Every row gives one point. A path goes straight from each point to the next, and from the last back to the first. The post is the endless flat space through its rows: a point in 2 columns, a line in 3, a plane in 4, and so on, so that a path can go around it. How many times does the path go around the post? Going back the other way cancels.

Post:
5  26  18
32  -49  -25
Path (28 x 3):
9  -6  35
-7  -25  17
-25  -23  -10
-16  49  53
48  -45  26
78  -19  -54
46  -47  -71
7  -25  -20
6  -50  -29
14  -12  -49
53  -20  -26
29  -15  21
5  -24  29
-19  -18  2
19  -48  0
40  -26  21
59  -52  -29
26  -43  21
-32  14  39
-10  26  11
26  -104  -108
-6  -8  22
25  -24  6
14  -67  28
-30  -27  30
12  -21  -49
51  7  -39
35  14  13
Times around: 1

Post, 7 rows:
33  21  -10  -20  19  51  2  -9
-3  1  50  34  6  -30  -35  -42
72  2  -42  -39  39  42  53  33
-20  -17  46  17  -1  9  -5  -11
-48  -35  29  66  -34  -17  -12  -33
-24  -39  14  3  -33  -6  -37  -31
13  60  -5  -50  51  10  -36  -12
Path (25 x 8):
57  64  5  -19  52  52  -50  -42
-26  4  15  24  -20  -19  -45  -37
30  50  14  -66  26  47  5  -14
24  94  21  -61  81  4  16  4
-40  -14  19  -4  -26  50  -41  -44
-15  -32  57  35  4  -53  -64  -40
47  -47  -34  -2  -46  18  3  16
-47  3  31  52  -33  -10  -24  -46
-51  -29  25  -6  -22  22  -27  -57
-11  -35  -45  -38  26  19  -6  2
56  -31  -17  -46  36  30  34  47
-20  -38  57  55  -81  1  -28  -49
13  0  17  -6  -21  22  -4  -42
78  -31  18  -1  39  39  55  3
15  -33  -5  -27  15  24  -14  12
-16  -28  16  -31  -33  29  -40  -9
90  109  55  6  64  4  -11  -53
-4  52  -18  -74  45  44  -40  -35
6  18  14  0  56  -25  -13  -1
63  54  3  -44  73  50  -15  -1
7  -18  0  -10  21  18  10  9
28  -34  -27  -20  -22  6  -24  5
4  34  33  -31  19  -22  -56  -30
-40  -36  -11  12  -31  -50  -23  -39
58  -23  16  -49  39  16  11  12
Times around: 5

Post, 11 rows:
12  -40  -18  6  18  8  32  -7  17  -3  3  -17
-38  -16  -65  -25  17  -21  -33  -96  -16  -43  28  57
19  -47  28  -45  -33  -21  -49  -54  13  -47  -13  35
-19  2  14  -38  8  8  3  22  35  72  22  -45
-1  39  -10  -9  13  20  -38  -47  -12  18  -19  20
-10  -44  19  -1  -24  30  25  -16  -20  -6  44  -34
4  -4  -27  -20  -18  20  21  11  -51  4  -69  26
-46  5  2  -28  -12  -20  12  34  -59  -23  -28  -26
-47  -54  0  65  3  -18  1  -24  6  -18  33  50
-52  -11  18  25  3  26  49  4  26  5  -27  -2
-33  -31  -23  22  -44  -28  5  3  12  -65  19  39
Path, 23 rows:
5  -45  -14  -9  -52  -36  -62  -17  -52  7  38  -7
-45  32  -13  11  -10  -28  16  -64  -10  -42  -14  30
-43  46  -50  -32  22  27  53  -13  21  -53  -11  7
-1  -58  11  -27  29  34  43  -2  32  -41  -13  -21
-64  3  -25  15  -35  -25  -17  22  -42  -39  -13  36
-7  -51  -8  -9  -43  -38  -1  49  -27  67  37  -5
19  -45  28  -65  -7  -4  -48  -72  -14  1  -20  -6
-16  -24  -20  -12  18  2  -71  -1  2  67  4  21
-13  -14  4  -32  46  32  12  -22  3  50  12  -26
22  4  -12  -4  -21  68  76  -12  -63  26  -50  -1
-53  25  -45  -21  -5  -55  33  -14  -32  -18  20  -27
28  -119  14  -72  20  -37  32  -61  8  -44  10  -5
6  -32  -51  -3  -52  7  49  -41  -51  -8  -21  3
-22  -125  64  0  -12  -24  -20  6  14  -21  7  -33
25  -85  57  -3  13  -3  -17  39  32  -2  -9  16
21  -38  21  -39  -14  -12  -23  -84  50  -2  32  56
-35  -30  -14  -35  -49  -37  -26  -129  7  -37  40  51
-27  -120  38  -1  -13  8  5  -50  74  -40  16  -15
-33  -70  -17  -10  29  -3  1  -15  41  -3  -35  33
-22  -32  39  -2  -70  9  -25  -42  13  86  65  -10
49  -78  10  1  46  -16  9  -49  -40  7  -5  6
-51  64  -61  -33  30  5  1  21  -109  -11  -28  15
-38  -62  -5  14  6  1  15  -1  -28  -52  37  -9
Times around: 0
